Every row gives one point. Two turns around zero, p and q, are shown by what they do to some points. Write where each new point lands after one turn and then the other. Backwards means that the second turn is done in reverse. Each puzzle has new turns, and all numbers are rounded.
In the rows, zero is written as 128.

Turn p:
[125 113] -> [113 132]
[ 84 150] -> [153 171]
[117 124] -> [125 139]
[147 149] -> [148 108]
[168 104] -> [102  90]
Turn q:
[153 114] -> [138 155]
[100 156] -> [104  96]
[121  90] -> [167 127]
[138 152] -> [103 134]
Where do these land?
q, then p: [158 145] -> [156 148]
q, then p: [97 96] -> [100  93]
q, then p: [128 144] -> [127 144]

Turn p:
[113 175 149] -> [122 142 179]
[137 113 150] -> [156 130 123]
[109 141 118] -> [110 117 142]
[108 109 124] -> [130 101 123]
[173 103 100] -> [123 150  74]
Turn q:
[145 114 136] -> [126 149 117]
[102 102 115] -> [167 122 126]
[168 156 138] -> [ 80 136 119]
[ 93 153  94] -> [139  75 138]
[132 115 157] -> [129 158 139]
Where do these land?
q, then p backwards: [116 117  97] -> [122  95 136]
p, then q: [157 126 150] -> [ 94 120 118]
q, then p: [147 127 103] -> [106 114 110]
p, then q backwards: [111 135 196] -> [ 63 108 146]
p, then q: [131 146 103] -> [141 110 150]
q, then p: [106 117 118] -> [140 144 110]

Turn p:
[156 128 113 126] -> [133 133 156 141]
[147 137  88 131] -> [110 149 159 146]
[ 55 103 138 134] -> [117 143  53 118]
[147 129 146  84] -> [164 133 147  98]
[118 147 146 144] -> [113 103 120 118]
[145 125 137 148] -> [131 107 134 146]
Turn q:
[130  94 120 121] -> [144 127  96 129]
[139 147 150 143] -> [100 142 142 131]
[187 141 149 102] -> [ 80 102 116 168]
[ 88 167 122 130] -> [139 121 175 100]
[130 128 118 118] -> [135 117 127 133]
[146 130 116 150] -> [131 147 133 152]
[ 76  89 120 132] -> [169 140 106  83]
Where do these land?
p, then q: [ 90  74 113 160] -> [175 158 168 158]
q, then p: [111 150 131 132] -> [146 117 122 110]
p, then q: [158 143 139 138] -> [113 142 100 117]
q, then p: [104  92  95 140] -> [134 130 183 138]
q, then p backwards: [142 146 124 116] -> [143 135 128 148]
p, then q: [133 155 164  93] -> [112  86  93 131]
p, then q backwards: [157 136 130 117] -> [114 152 112 130]

Turn p:
[155 154 165 128 143 118] -> [159  91 103 139 132 130]
[ 95 127 103  96 131 158] -> [139 169 149 102 110 107]
[172 128 101 112 163 125] -> [136 145 101 174 122  98]
[100 121 151 175 116 143] -> [117 121 135 106 120 184]
[134 159 115 147  84 128] -> [114  95 169 139 109 131]
[115 132 104 118 106  88] -> [113 126 163 136 161 111]
[117  77 147 121 142 167] -> [114 159  87  87 112 137]
[137 127 138 127 140  97] -> [133 118 116 141 157 127]
Turn q:
[106  97 102 136 159 111] -> [115 122 105  97 148 164]
[136 170 102 136 114 149] -> [161 146 157 125 149 105]
[123 138 160 179 107 185] -> [166 127 104 109  99  63]
[140 147 103 131 102 106] -> [148 147 162 129 124 146]
[148 102 135 104 119 138] -> [ 98 150 120 144 117 123]
[115 124 152  90 125 112] -> [ 92 105 143 145 119 131]
[128 116 141 120 169  95] -> [116 100 105 146 140 163]
Where do these land?
q, then p: [108 157 104 121 134 142] -> [151 130  95 128 149 123]
q, then p: [100  95 114 120 160  78] -> [129 177 121  89  87 124]
q, then p: [166  94  83 128 119 140] -> [178 120 165 144 102 122]
p, then q: [130 156 142 151 143 139] -> [134 161 113 132 116 109]
q, then p: [163 173 130 122  86 139] -> [134  66 117 146 141 153]
p, then q: [137 112 135 103 122 118] -> [119 120 134 125 141 156]
p, then q: [127 126 158 122 161 120] -> [132 158 120 138 159 136]
q, then p backwards: [ 93 110 158 157 100 148] -> [142 130 148  96 101 174]
